Each row is a point. A path goes straight from each point to the next, and from the last back to the first. The post is the endless flat space through its rows: a point in 2 columns, a line in 3, a plane in 4, and so on, so that a path can go around it. Count how often the path circles the post. Going back the other way cancels.

Post, one row:
[[ 0.06 -0.22]]
Path:
[[ 0.23 -0.45]
 [-0.17 -0.51]
 [-0.37  0.16]
 [ 0.33  0.20]
 [ 0.58 -0.24]
 [ 0.15 -0.75]
 [-0.18 -0.23]
 [ 0.02  0.04]
 [ 0.23  0.03]
 [ 0.31 -0.53]
 [ 0.22 -0.47]
 [-0.21 -0.57]
 [-0.18 -0.21]
 [ 0.00  0.11]
 [ 0.20 -0.11]
 [ 0.44 -0.69]]
Times around: 3

Post:
[[ 0.29  0.65 -0.04 -0.28 -0.29  0.70 -0.68  0.05]
 [ 0.36 -0.09  0.18 -0.03  0.33 -0.02  0.11  0.50]
 [-0.10  0.10 -0.08  0.32 -0.01 -0.55  0.00 -0.73]
 [-0.41  0.26 -0.36 -0.50  0.06  0.25 -0.66  0.50]
 [ 0.14 -0.04 -0.13 -0.38  0.37 -0.48  0.16 -0.60]
 [-0.12  0.39 -0.06 -0.14 -0.16  0.19 -0.05  0.36]
 [ 0.12 -0.29  0.31  0.19 -0.53  0.17  0.04  0.11]]
Path, 19 rows:
[[-0.32 -0.11  0.05 -0.50  0.23 -0.08 -0.40 -0.38]
 [ 0.06 -0.26  0.02 -0.12  0.06  0.71 -0.53  0.11]
 [ 0.00  0.53 -0.22 -0.11 -0.06  0.73 -0.26 -0.59]
 [-0.04  0.18 -0.11 -0.21  0.37 -0.09 -0.41 -0.39]
 [ 0.05 -0.31  0.02 -0.27 -0.15  0.51 -0.13 -0.67]
 [-0.10  0.60 -0.52  0.48  0.06  0.03 -0.06  0.14]
 [ 0.72  0.47 -0.12 -0.04  0.12 -0.09 -0.09  0.46]
 [-0.41  0.33  0.01  0.10 -0.15 -0.50 -0.55  0.06]
 [-0.14  0.36  0.04 -0.08 -0.35  0.27 -0.51 -0.64]
 [ 0.09  0.15  0.07 -0.16  0.22  0.18  0.38  0.34]
 [-0.37 -0.18 -0.31 -0.22  0.08  0.23 -0.15  0.01]
 [-0.41 -0.42  0.19 -0.19 -0.37  0.44 -0.48 -0.05]
 [ 0.01  0.32  0.38  0.43  0.00 -0.24 -0.49  0.25]
 [-0.26 -0.13  0.14  0.26  0.46 -0.28 -0.03  0.07]
 [ 0.04  0.50 -0.13  0.15 -0.28  0.63  0.11  0.09]
 [-0.48 -0.88 -0.28 -0.22  0.06 -0.10 -0.29  0.91]
 [ 0.31 -0.09 -0.02 -0.19 -0.33 -0.29  0.04 -0.23]
 [ 0.45 -0.17  0.62 -0.03 -0.40 -0.18  0.01  0.30]
 [ 0.66  0.56  0.14 -0.47  0.80 -0.21 -0.45  0.16]]
Times around: 2
